Rows are points. To make a cloud, some directions were put in groups of two or more. Within a group, all points are equally far from the middle, so they leave a hole (a ring in 2 directions, a hollow ball in 3). The other directions are filled evenly. Then the cloud was stretched, turned, moved and blurred a little. Count the holes, and give their numbers of directions, smallest first.

Cloud:
[[-0.40  0.49]
 [-0.58  0.34]
 [-0.58  0.07]
 [-0.59  0.30]
 [-0.59  0.29]
 [-0.28 -0.37]
 [ 0.34 -0.43]
 [-0.04  0.34]
 [-0.54  0.43]
 [-0.44 -0.20]
 [-0.34  0.48]
 [ 0.05  0.29]
 [-0.45 -0.20]]
Holes: 1 (2)

Cloud (19 x 3):
[[-0.28  0.09  0.50]
 [ 0.29  0.51  0.09]
 [ 0.44  0.09  0.61]
 [ 0.00 -0.33  0.09]
 [-0.29 -0.64  0.09]
 [ 0.08  0.70  0.18]
 [ 0.43  0.42  0.14]
 [ 0.53 -0.29  0.26]
 [-0.20  0.02 -0.24]
 [ 0.65  0.12  0.41]
 [ 0.28  0.86  0.09]
 [-0.20  0.24  0.59]
 [-0.44 -0.03  0.12]
 [-0.04  0.21  0.24]
 [ 0.66  1.10  0.61]
 [-0.09  0.56  0.27]
 [-0.16 -0.65 -0.48]
 [ 0.40  0.08  0.16]
 [-0.29  0.21 -0.15]]
Holes: 0

Cloud:
[[-0.32  0.38  0.55 -0.25]
 [ 0.25  0.51  0.34 -0.35]
 [ 0.11 -0.08  0.41  0.14]
 [-0.25 -0.62  0.12 -0.15]
 [-0.73  0.34  0.16  0.06]
 [ 0.64 -0.06  0.04 -0.52]
 [ 0.25  0.26  0.43 -0.24]
 [-0.38 -0.52  0.12 -0.48]
 [-0.03  0.15  0.03  0.14]
 [-0.25 -0.37 -0.14 -0.73]
 [ 0.02  0.54 -0.36  0.58]
 [ 0.32 -0.14  0.06 -0.69]
 [-0.59  0.01  0.17  0.24]
 [-0.27 -0.40  0.08  0.19]
 [-0.41  0.25 -0.71  0.24]
 [ 0.66  0.38 -0.59 -0.27]
 [ 0.31  0.33 -0.45  0.50]
 [ 0.22  0.50 -0.28 -0.17]
 [ 0.45  0.22  0.28 -0.22]
 [-0.60  0.43 -0.56 -0.33]
 [-0.30 -0.13 -0.35  0.53]
 [ 0.04  0.66  0.68  0.17]
 [ 0.54  0.56  0.16  0.44]
 [-0.72  0.07 -0.04 -0.40]
 [ 0.67  0.10  0.44 -0.60]
 [ 0.56  0.18 -0.16  0.31]
 [-0.34 -0.09 -0.45 -0.06]
 [ 0.15  0.06 -1.04 -0.25]
 [ 0.16  0.95  0.15  0.24]
 [-0.47  0.75 -0.10  0.43]
 [ 0.08 -0.17  0.02 -0.43]]
Holes: 0

Cloud, 47 rows:
[[ 0.25 -0.13  0.04 -0.36 -0.48 -0.17]
 [-0.05 -0.14  0.11  0.48  0.60 -0.51]
 [ 0.01 -0.19 -0.21 -0.78  0.00 -0.13]
 [-0.45  0.31  0.06 -0.81 -0.16 -0.19]
 [-0.43 -0.16  0.58  0.14 -0.21  0.38]
 [-0.38  0.04 -0.09 -0.63 -0.34 -0.24]
 [ 0.26  0.34  0.17  0.14 -0.33  0.25]
 [ 0.11  0.67  0.06  0.24  0.46  0.30]
 [ 0.48 -0.25  0.69 -0.17  0.04 -0.22]
 [-0.40 -0.16 -0.19  0.38  0.00  0.56]
 [-0.57 -0.40  0.31 -0.06  0.32  0.27]
 [ 0.35  0.31 -0.53  0.21  0.17  0.47]
 [-0.66 -0.18  0.33 -0.08  0.16  0.11]
 [ 0.51  0.42 -0.04 -0.39 -0.29  0.05]
 [-0.02 -0.68  0.45 -0.65 -0.38 -0.36]
 [ 0.34 -0.21 -0.19 -0.76  0.23 -0.34]
 [ 0.31  0.22 -0.04  0.04  0.22  0.58]
 [-0.14  0.39 -0.19  0.16  0.60 -0.27]
 [-0.87  0.18 -0.21 -0.02 -0.31 -0.43]
 [ 0.67  0.26  0.03 -0.47  0.79 -0.09]
 [ 0.32 -0.75  0.32 -0.41  0.11 -0.66]
 [-0.59  1.00 -0.32 -0.15  0.46  0.43]
 [-0.35 -0.03  0.20  0.09 -0.11 -0.25]
 [-0.49  0.24  0.42  0.11  0.25 -0.20]
 [-0.36  0.16  0.12  0.62  0.39  0.13]
 [ 0.16 -0.42 -0.07  0.09  0.10  0.67]
 [-0.29  0.63 -0.53 -0.14  0.12  0.34]
 [ 0.11 -0.15  0.52 -0.72 -0.38 -0.31]
 [ 0.41  0.35 -0.05 -0.46  0.39  0.16]
 [-0.05 -0.64  0.18  0.07 -0.76  0.14]
 [-0.23  0.94  0.13 -0.01  0.84  0.04]
 [ 0.55 -0.39  0.30 -0.18  0.49 -0.02]
 [ 0.29 -0.19  0.02 -0.35  0.77 -0.45]
 [-0.62  0.41 -0.35 -0.83  0.07 -0.17]
 [ 0.02  0.22  0.17 -0.14  0.10 -0.45]
 [ 0.59  0.28  0.11  0.21  0.21  0.39]
 [ 0.32 -0.06 -0.01 -0.16  0.99 -0.20]
 [ 0.25 -0.29  0.08  0.00  0.47 -1.05]
 [ 0.23  0.28  0.31 -0.29 -0.05 -0.42]
 [-0.13  0.35 -0.37 -0.51  0.15 -0.32]
 [-0.58  0.65 -0.02 -0.39 -0.19  0.11]
 [-0.74  0.45 -0.15 -0.40  0.05  0.67]
 [-1.04  0.52 -0.20 -0.81 -0.70  0.24]
 [-0.16 -0.20  0.54 -0.56 -0.22  0.00]
 [ 0.47  0.27  0.19  0.08  0.68  0.12]
 [-0.76  0.73  0.40 -0.23  0.25  0.75]
 [ 0.46  0.00  0.23  0.18  0.65 -0.02]]
Holes: 0
